Rows are points. The last column is the point's height on a tilted bowl or saddle (a function of degree 2), plus a little noise. Along how many of its main directions does it bend up, bend down or stay straight?

Points (9 x 3):
[[ 19 -10  38]
 [ 17  37  50]
 [ 12   7  42]
 [  7 -18  35]
 [ 23  95  66]
 [ 10 -58  25]
 [ -3 -19  32]
 [-26 -59  10]
 [ 22 -45  26]]
Directions: 0 up, 1 down, 1 straight

Points (16 x 4):
[[-11 -11  21  49]
 [ 57  33  -1 -44]
 [-27 -59  31  59]
 [  5  -3  54  30]
 [ 35   3  15  13]
 [-21  28  35  -5]
 [-19 -74 -14  32]
 [ 95  -2   6 -19]
 [ 22 -27 -46  30]
 [-11  17   1  12]
 [-32  -6 -52  54]
 [-27  39 -10 -23]
 [  5  42 -78 -39]
 [ 76  23 -46 -29]
 [ 46 -35 -47  11]
 [ 36  57 -26 -84]]
Directions: 0 up, 1 down, 2 straight

Points (24 x 5):
[[ 33  60   7  19   9]
 [-17   4  -1 -41  -8]
 [ 62  32  -5  34  16]
 [-24  -7 -31  -1   8]
 [  2 -27 -40 -13   5]
 [  6  16  45 -22  -3]
 [ 68  44  82 -74 -36]
 [ 32  -9   9  11  19]
 [-83   4  79 -10 -83]
 [-67 -60 -10  10 -40]
 [-26  29  18  36   0]
 [ -4 -14  49  19   0]
 [ 24   9  29   1  14]
 [ 49  35  21  13  14]
 [-37 -10  42  60 -17]
 [ 13  51  56   5 -14]
 [-30 -13 -72  11   4]
 [ -7   4   8  39  12]
 [-13  30   3  30  11]
 [-18  -6 -62 -51 -13]
 [-95 -71  71  69 -95]
 [ 32 -32 -13   1  14]
 [-56  -9  21  -2 -22]
 [ 74  67  16  29  -3]]
Directions: 0 up, 3 down, 1 straight

Points (73 x 9):
[[  7  70 -27 -28  28  -3  68  32  29]
 [ 25  39 -20 -74  17  -2  -4 -23  43]
 [  6 -11  16 -47  41  26   6  24  12]
 [  2  -1  27  56 -37  20 -18 -54  45]
 [-19  21   6  35 -42  26 -18 -20  30]
 [ 16 -56   0 -60  61  52 -34 -19  54]
 [ -8   6  -6  45 -30  17 -48  26  30]
 [  4  36 -17 -12 -13 -21  32 -16  18]
 [ 30 -19 -72 -48  10 -14 -38  31  46]
 [ 59 -23 -35 -57 -17 -10 -59  10  60]
 [ 48 -85 -21 -20  29  34  41 -51  40]
 [ -8  80 -64 -31 -73   5   0  67  73]
 [-48  44 -15  35 -17  46 -52 -34  59]
 [ 40  -1  20  23  -6  35   4  27   8]
 [ -2 -80 -54  39   1   4 -11 -29  36]
 [ 68   6  -5 -16  51  -4   3  32  20]
 [ 20  16  47  66 -28   6   9 -62  51]
 [ 19  34 -36  52   3  33 -26 -21  37]
 [-43  10 -18  20 -31 -38   9  36  23]
 [ 21  10  13   6  43   6 -26   7  13]
 [-29  -5  16  18 -31  25 -15 -46  30]
 [-25  28  59  -3 -10  19  10  51  19]
 [-24  32 -68   0  48   6 -48 -28  58]
 [ 28  12   8  31 -32  -6  30 -53  29]
 [ 20   4  -2  12 -12  -5 -18 -14  14]
 [ -6  -2 -43   0  38   2  -9  12  12]
 [-12  17  -1 -40 -23  59   0  21  21]
 [ 58  35 -34  42 -34  39 -41 -29  65]
 [-50 -31 -25 -31 -12  -7   1 -23  21]
 [-27  48   2  34 -45 -43  -3  -8  42]
 [ 28 -48  -5 -39 -48   7   0  30  26]
 [ -8 -52  67 -28 -66 -87 -57  14  95]
 [ 26  37  -4 -53 -68 -39 -11  11  57]
 [ -2  18 -40  49 -42  27  20   1  25]
 [-20  15 -36  23 -41  -3 -27  47  29]
 [ -4  10  29  23 -49  51  56  11  22]
 [ 10 -15  29  18 -16  16  23   0   3]
 [ 31 -19  -3 -67  52 -43  15  21  32]
 [ 41 -11  52  31  -2 -54  38  29  26]
 [ -6  -4 -40  11  -5 -53  53  38  20]
 [ 77 -21 -39 -40 -38   0 -36  15  56]
 [ 30  12 -34  39  16 -81 -14  -4  49]
 [ 25  18 -11 -19 -18  16  33 -13  12]
 [ 30   9  59  34  11 -17  -7   2  23]
 [-18  29 -24   5 -24  43  19  34  11]
 [ 61 -13 -18  30  -5  29  -1   0  19]
 [ 65 -11  -4  29  49 -21   7 -58  40]
 [-17 -20 -26 -44 -23 -32  60 -14  21]
 [ 23  95 -10  -5 -25  61 -21  25  51]
 [-41  31  78  21   4  13  22  26  28]
 [ 10  65  39 -13  32  38  22   1  23]
 [ 13  -1 -20 -27  11  35   3 -60  31]
 [ 17   6  34 -44  -7   5  56 -41  27]
 [-41 -27   3 -22  28  40 -37  45  26]
 [-20 -60   9  -9  39 -25 -22  50  25]
 [-18  -5 -22  33  27 -35 -12  12  17]
 [-10  17 -22  14 -20  69  10 -25  27]
 [-15  21   2   6  62  74   1 -14  28]
 [ 15 -31  42  30  -1 -14  56   2   8]
 [ 53  10  45 -33  -3  50  28  51  24]
 [ 20  12 -54  14   9 -31 -25  29  29]
 [-15  -6  36 -30 -67  86  51 -22  59]
 [ 46  23 -11 -15   7   7 -20  32  18]
 [-13  -9   8 -11 -15  -4  28 -32   9]
 [ -7   8  12   5  30 -34  -9 -50  29]
 [-31  19  77  31 -27   1  18 -17  36]
 [-52  54  65 -11 -21   0  79  -2  49]
 [ 31  31  29  53 -11  11  47  -4  19]
 [ 24   8  56  12   4 -32  57  -1  19]
 [  6  12 -89  23  -1  14 -31   9  43]
 [ 51 -31 -12 -51 -22  -8  -8  44  30]
 [-27  27  40 -45 -42 -32 -12 -15  44]
 [ 19 -12  63 -21  -5 -21  15  44  20]]
Directions: 8 up, 0 down, 0 straight

Points (76 x 9):
[[-10   2  30  23 -15 -11 -14 -13 -20]
 [-36  -7 -61  -2  18   9  21 -31  18]
 [  6 -13 -48  37  23  41  36 -41  53]
 [ 54  -4  10   1 -27 -19  23  33  45]
 [ -5  14 -46 -24 -18   3  -6 -18   4]
 [-18 -21  17  40   3 -26  -1  25  14]
 [ -4   0   7  -8  50 -27 -15 -43  14]
 [ 38  -3 -31  -2  -3   8  -6  50  42]
 [  2 -38 -34 -16  -5  22   4   3  12]
 [ -3 -28 -14 -14  11 -16 -16  11   1]
 [-54  23  22 -22 -21 -18 -50  40   9]
 [ 10  41 -47  18 -21 -38  28 -58  31]
 [  6  18 -43   5  -1  -2 -14  49  34]
 [ 23 -22 -28   8  34 -10  52  11  54]
 [ 34  -8  34  16  11  58  32  38  49]
 [-18  54 -28 -39 -30  13 -42  -5  -5]
 [-18  20 -42   5  35 -46   9   0  17]
 [-24 -22  -6 -13 -28 -18  -8   4  -5]
 [ 12 -32   7 -33  -9  12 -39 -21  15]
 [-45   6 -48  -7  44 -15  10  15  34]
 [ 18 -13  -6  -4  -9 -21 -19  15   4]
 [  5  -9  22 -25  -5  35 -24   7 -21]
 [-18   7  26  12  33  57  35   1  51]
 [-32  -4 -25  19 -32 -15  -4 -16 -15]
 [-13  31  79 -49  -8  56  36 -51  -6]
 [ 18  38 -33  18  11  -1  76  -7  95]
 [-16 -12   5  14 -53  32 -28  -9   7]
 [ 45 -21  16   8   2  47  32 -21  37]
 [ 19  -4  33 -50  27  18 -36  26  19]
 [ 45   0 -17 -10  40  -6  31  14  62]
 [ 11 -11  -7  34  50   2  -4 -20  32]
 [ 24 -29 -19  23 -24 -16 -10   1   6]
 [-42 -26  37   0 -12 -46  16  19  12]
 [  1 -12  36  15  32 -25 -25 -11  12]
 [-27 -29 -13  16 -18 -58 -28  37  36]
 [ -7 -26  10  17 -16  17  -3 -44   3]
 [ 22  37 -19 -16  21 -31 -14  30  50]
 [-61   2 -10  22  27  -4 -22  10  -8]
 [ 31  37 -28 -37 -33   4 -25 -51  53]
 [-19 -20 -40   9 -35  70  58 -25  75]
 [ 27 -21  14 -41 -10  31 -44  -8  18]
 [-67  29 -34  -3  19 -29  13  12  29]
 [  1   8  -1   4   6   4  -3 -28 -21]
 [-24   5 -30  56 -15   8 -31  10   4]
 [ 14 -26  15  -7 -33 -43  14  28  29]
 [-43  27   3  20  19 -17  10  22  21]
 [ 15 -43 -27  12  -1 -22   4  27  21]
 [ -7 -29  -2  34  38   6  59 -42  73]
 [ 44  -6  28  14 -12 -10  38  56  61]
 [-16  18 -29  44  40  -5  32  40  77]
 [ -5 -32  -3 -30 -10  45  18 -22   3]
 [ 19   5  -5 -15  50 -29 -18  19  42]
 [ -7 -46 -20   9   5 -11  -4   1   2]
 [ 26  -5  -8   8   3 -40 -27   1  11]
 [ 20  28   5  -7   0 -10  26 -16   7]
 [-10  30  11 -23 -19  12  -9  39  10]
 [-24  43  17  15  10 -13 -15 -14 -24]
 [-40  37  10  -2 -51  16 -18  31  29]
 [-12   5   4  14   6 -14   2  10 -15]
 [ 37 -39   2 -10  37  14  -3 -18  51]
 [ 18   6  -1  24  27  11 -10  25  19]
 [ 12 -31 -20 -42  39  61  25 -56  93]
 [ 19  48  -2  14 -40 -21 -15 -27  17]
 [ 14   7  -3  -7 -33 -50 -49  16  37]
 [-27  10  21  11 -21 -21  35  -6  -7]
 [-32 -51 -35  -8 -17   7  13 -43  41]
 [-95 -41 -11  17  13   4 -26  -2  33]
 [ 18  50  10 -29  35 -12  10  14  52]
 [ 14  29  19  40 -40  16 -32 -27  42]
 [ 30 -33  -4  -2 -27 -30 -21  25  34]
 [-40 -23  28 -45 -18   9  19  27  18]
 [-57 -55 -47  -9 -19   9  14 -37  66]
 [ 40  44  -7 -27 -65  21  -7   3  72]
 [-16  39  -7 -16   8  28 -47  -3 -37]
 [ -7 -10   5  42  10  -3 -18  27  12]
 [ -1 -23  11  40  23  10 -13  -1  17]]
Directions: 5 up, 0 down, 3 straight

Points (65 x 9):
[[  3  -7  74  26  43 -21 -29  16 -61]
 [-29 -10  -5  55  21  30   3  14 -32]
 [-26 -43  38  18  39 -35  39   4 -11]
 [ 14  34 -13 -30  18  -7 -10 -51 -40]
 [-25   4  28   3 -33 -38 -33   7 -37]
 [-54   5  47  19  -5   2  40  69 -48]
 [-47   2  33   6   1 -25  36  -3 -10]
 [-39  14 -62  33 -29  32  -5   0 -31]
 [  0  -5   1 -12  37  -9  48   9   9]
 [ 29 -18  23  30 -29 -37  -5 -17 -33]
 [-16 -31  13 -11 -35   2  23  42 -17]
 [-20   9  -5  31 -11   5  17 -24  -9]
 [ -6  29  14  24  13 -24 -16  36 -45]
 [ 28   2   3  51  12 -18  14  37 -47]
 [ 23  25 -33 -12  -3   5 -20 -48 -32]
 [ -6 -65  42   6   1 -50  39  -3 -21]
 [-18  -9 -38  -5  15   3   2  49 -35]
 [ -6  47 -22 -24 -47  12   4  20 -31]
 [ -5   6  29 -33   2 -13  17  15   1]
 [ -1 -30   5 -31  22 -44  20  23   1]
 [ -6 -16   0  -3  45  11 -49  41 -45]
 [-10  60 -18 -23 -11 -17   8  16 -42]
 [ -7 -11  25 -23  11   5  -3 -10   5]
 [ 26  -2 -30  14  -7 -45   0  -3 -44]
 [  2   9 -23 -30   9   6  35  38  -8]
 [-28  48  27  40 -50  27   0  24 -52]
 [  0  -8  33 -17  35   7  15 -58 -13]
 [-14   0 -11 -16 -41 -50   3  47 -30]
 [ 44  52 -16 -31  78   6 -12  21 -69]
 [ 22   5   6  51 -13 -26 -24 -47 -63]
 [-31 -13 -11 -17 -13 -38  11 -12 -16]
 [ 59  60  27  -9  20  26  24 -11 -64]
 [ 57 -11  48 -54  21  17  -5   4 -41]
 [ -5  36 -20 -12 -24   5  20  -1 -11]
 [ 21 -34   9  38   5   4 -45 -44 -40]
 [-13 -33  53  -2   5  40   6 -29   4]
 [ 42 -39 -16  27  39   8  23 -52 -35]
 [-64 -26   2  18  25 -31  -3 -29 -47]
 [-12 -20 -15  15  16 -18 -25  42 -39]
 [-21 -48 -18  20  22  10  18  69 -62]
 [ 23  14  44 -31   2   3  42 -23 -20]
 [-48  -2 -26 -52   6  12  20   3   9]
 [  5  23 -25  68   5 -34 -20  16 -84]
 [-23 -37  35  58 -17  38 -34 -27 -23]
 [-30  19 -13 -26   3 -11 -10  32 -20]
 [ 18 -36   5 -37 -13   4 -11  33 -20]
 [-17 -42   4 -38  51 -22 -19  57 -30]
 [-42 -35 -10  38 -27  52  17   3  -9]
 [-16 -11 -21 -49 -46  39  -1 -19  22]
 [-13  -1 -13  54 -15  -6 -40   4 -50]
 [ 26 -10  22  50   6 -18  -8 -29 -43]
 [-29 -38 -12  39 -25 -14  -1  68 -65]
 [ 25   1 -69 -21  -2 -27  15  -2 -58]
 [ 30  41  10 -22  11 -32 -18   2 -61]
 [ 18  -9  44  18 -35  13  -2  14 -17]
 [-27  12  -1 -19   5  26  38  24  12]
 [-17 -21  44  10 -36 -95  16   5  -6]
 [ 10  30 -43  63   8  27 -17  -7 -55]
 [  1 -34  11 -31  21 -22  64  13   2]
 [ -3  14 -35  86 -11  17   7  -4 -61]
 [ 37 -64  43 -15  -9  -9 -15 -14 -41]
 [ 16 -38  66   6  33 -44 -13 -52 -82]
 [ 38 -37 -12  25  11  -6 -21 -11 -35]
 [-35  -8  42  -9 -17   4   0  23 -10]
 [-45  -3 -27 -13 -29 -18   9   6 -22]]
Directions: 1 up, 6 down, 1 straight

Points (64 x 9):
[[-14 -22 -29   4 -34  18  11  -3  -4]
 [ 40 -12 -40 -34  42  -4 -21   2 -34]
 [-23  37 -44 -10 -15 -40  -4 -71 -11]
 [-26  57  -4  29   8  44 -39 -12  63]
 [  4  36  15  19 -65  18  -8 -46  46]
 [-61 -44  42  -4   5  13 -16   4  15]
 [ 30  20  75  17  11  54  55  26 -22]
 [ 20  44  22  11 -13  35 -12 -13  18]
 [ 14  23 -11 -21  39 -33 -37  42  21]
 [ 21   4  -1 -18   7  21 -29  -9  -6]
 [-52 -15  12   3 -10  21  14  39  20]
 [-17  44 -31  -7   4  64 -35 -61  56]
 [-35 -27 -12 -70  41  22   5  -5 -79]
 [-32  61 -54 -23  61 -24  43  70  -4]
 [ -2 -32  25  25 -50 -16 -12 -17  62]
 [ 16 -45 -20   9   4  54  -4  23  -9]
 [ 28 -53  63 -49 -27 -11  46 -37  66]
 [-50  36 -17 -47   4  51  25 -55 -27]
 [ 22   8 -24 -15 -72   2 -35 -24 -12]
 [-13  13 -55 -15 -34  10  50   2 -58]
 [ 34 -52 -47  65   2 -54   1  -6   6]
 [-44  63  40   1  28 -13  23 -36   7]
 [-21  -8  47  47  40  -7  11 -47 -25]
 [ 52  24 -55  -6  30 -15 -65  -3  21]
 [ 34  48  21 -31  24  -2 -36 -61  61]
 [ 65  46  28 -24  -3   2 -40   6  35]
 [ 58 -46  23  13   3  -3  76 -18 -30]
 [ -3  -3 -29 -23   0 -41  -5  44   1]
 [  7   5   2  -4 -16   6  56   6 -45]
 [-79  57  44 -95 -16  30  10 -95 -12]
 [-11  64 -62  33  69   6 -15  62  17]
 [-30  -2  15   3  33  18 -36  29 -17]
 [-15 -13 -34   4 -30  17  28 -10 -21]
 [ -4   5  64   3 -41 -47  14  -4  63]
 [-42 -16  17 -25 -76  -6   3 -15  45]
 [-31  27 -34 -18  41  25 -23 -24 -21]
 [ 10 -40  23  17 -53  67  44  87  73]
 [ 30   1  72  71  -7 -39  10 -10 -24]
 [-31  58  34  15 -29  27   7  -8  57]
 [ 41 -68  -2 -40  36 -44   6  26  19]
 [ -6  50 -36   3 -38  15  49  38 -27]
 [-13 -55 -17  10  43  14  54 -18 -31]
 [-16 -17 -28 -51 -80 -38  46  50 -23]
 [-37  23  -1 -34 -24 -35  -3  11   6]
 [-19 -48 -47  61  -7  29 -40  -6  50]
 [-28 -34   4  12  -9  68  32  32  36]
 [ 30 -57   5  43 -47  39 -93  12  92]
 [ 46  23 -19 -20 -17  30  31  -3 -70]
 [ 13 -16  -6  -1  -4  65  40  -5  -9]
 [  4 -36 -40 -24  42  58 -32 -50 -37]
 [ 93  45   1  11 -17 -22 -10  23 -80]
 [-12   5 -46  18 -16  -7   5  45   7]
 [ 35  51   0 -22 -35  51 -15 -28   9]
 [-27 -50 -54 -14 -42  10  12  60  48]
 [ 39  71  45 -88 -45   6  15  18  37]
 [-27 -41  61 -25  14   5  -9 -17  27]
 [-17 -24 -31 -11  57  72 -22  -7 -34]
 [ -8  -2 -37   3  26  32  36 -66 -20]
 [-43 -10  11  29 -36  44   2  -5  60]
 [ 25 -37  -4 -17  -9  -9 -38 -38   4]
 [-22  14  17  39  29   5  77 -27 -46]
 [ 32 -50  -5 -87  41 -30  16  40  10]
 [ 36  36  30  58   7 -18 -32  -8 -16]
 [ 10 -56  24  11  -4  28  18 -16  16]]
Directions: 5 up, 2 down, 1 straight

Points (78 x 9):
[[-38  -7  34   1 -11 -15  33   3   0]
 [-28  13  17  31  17 -14   3  -2 -11]
 [ 20  13  33  21  -5  -8   2  33 -33]
 [ 28 -12  24  11   6 -33  34 -30  23]
 [ 33 -24 -29  -2   2  26  18  18 -15]
 [ -2 -15  36 -37 -24 -17  45 -37  21]
 [-64 -23   6  17 -15 -29   4  28 -33]
 [ -7 -27 -15   1 -36 -27 -41  36 -50]
 [ -9  32  10 -37  -9  11  -4   3 -21]
 [  5 -16  -2 -40  27  22 -59 -13 -38]
 [-16  50   9 -42  -9  21  42  53 -83]
 [ 48 -56  -1   3   8 -11  53   4  -4]
 [ 11  -1  -7 -29  27 -23 -66  13 -57]
 [ 30  26 -44  -5  60  10 -19   6 -23]
 [  7 -22 -50 -17 -21  11  30 -30  -1]
 [ 13  10  19 -13   9  42   0 -24  10]
 [ 14 -11  41 -37   6  -7  14  33 -32]
 [ -1  27   1 -28  42  -1   5 -12  -6]
 [-16 -35   6   5 -40   5  10   7   6]
 [ 29  35  28 -20 -26 -19 -53  18 -69]
 [ 36 -16  16 -10 -12  27 -45   5 -34]
 [ 10 -19  -3 -17  -8 -40  29  -7  10]
 [-18  67  -5 -46   0  14   3  22 -59]
 [ -5 -26 -25  14 -12 -17  23 -14  16]
 [ 22  -3  18 -18  -8  62  -6 -55   1]
 [-46 -24  62   3  21 -12 -18 -17 -17]
 [ 39 -10   6  -7   6 -35   6   2  -3]
 [  2  -8 -38  31  24  30  39  12 -14]
 [  4  31   1  -5 -14  25  41   5  -6]
 [-13 -47   9  -9  33  27 -56 -12 -31]
 [  2  19 -18 -20   0   7 -58   8 -37]
 [-31  62 -28 -20  25 -12 -12   6 -47]
 [-23  13  18  -6 -13   7  -5   8 -13]
 [ -7   6  -2  -7   7  18  42 -10  13]
 [-10  -4   7  -9 -42  23  23 -36  13]
 [-34  28 -20  45   5 -25  -1  59 -85]
 [  3  30  13  -1  27  20   3  47 -48]
 [-79 -11  69  42   9 -12 -20  28 -95]
 [ 33  48  20  14 -28   4  13  20 -32]
 [  6  -4  19 -30 -18  30  18 -13   6]
 [-10  20 -16   9 -43  20 -24  32 -47]
 [  6  47 -52 -10  12   0  18 -24  -7]
 [-26   0 -69   8   7  45  25  24 -43]
 [ 18  -7 -25   3   1 -19 -12 -11   2]
 [ -8   7 -11  24  48 -17   2  40 -48]
 [ 25  25  21  23  18 -15  -5 -30   3]
 [ 23  -9 -44 -57 -13   4  13   9 -33]
 [-28 -95 -18  21 -52  18 -33  22 -54]
 [  8  21   1  -3   4  17 -29  -7  -5]
 [-46 -20 -38  -9 -41 -24   6 -36 -14]
 [-10   4 -35   5  12  50  -3  29 -28]
 [  5 -13  -3   1  27  16 -23  26 -23]
 [-19 -48  13  -7   5  39   0 -16  11]
 [-20   1   3   4  -5 -36  17  -7   3]
 [ 22  44 -31 -35 -12 -24  -4  28 -44]
 [ 12  -8  13  26 -42 -17  14  35 -26]
 [ 12  20 -58 -20   7  -1  43 -29 -11]
 [ 11  -6  10  -4  33 -31  14 -19  10]
 [ 27  15 -22 -14  -8   6  61 -35   8]
 [ 13 -26  18 -12  12  17 -13   0   1]
 [ 13  -1  -1 -26   4   2 -19  45 -44]
 [  5  40 -33   6  -6 -21  11  41 -45]
 [-44 -21  33  -1 -11 -22 -15  -4 -10]
 [-14  -3  -8 -38 -32 -22  17  -7  -6]
 [ -7  15  -3 -27  -2  -2 -10   5 -11]
 [ -9   6  30  -3  37  -6  10  31 -33]
 [ 21 -34   5 -41 -11 -23  40 -25  17]
 [-11   9 -24  -6 -36   8 -28   5 -24]
 [-11  39  19 -20  14  23 -22  31 -50]
 [  3   8   7   8 -67  19  29  39 -46]
 [ 25  38   4  -6   3  19 -12  24 -24]
 [ 31   1   1 -42  42 -35   7  20 -41]
 [ 46  31  22 -53  26  10  10 -12 -18]
 [ 21  10   8  -6 -26  -8   4 -22  11]
 [ -2   2 -36  14 -35 -10  22 -21   1]
 [-18 -13   4 -31  -7  -6 -36   2 -23]
 [-18  33  -7  -3   4  14  36  25 -25]
 [ -9 -10  31  29  24  38 -34  45 -68]]
Directions: 0 up, 7 down, 1 straight
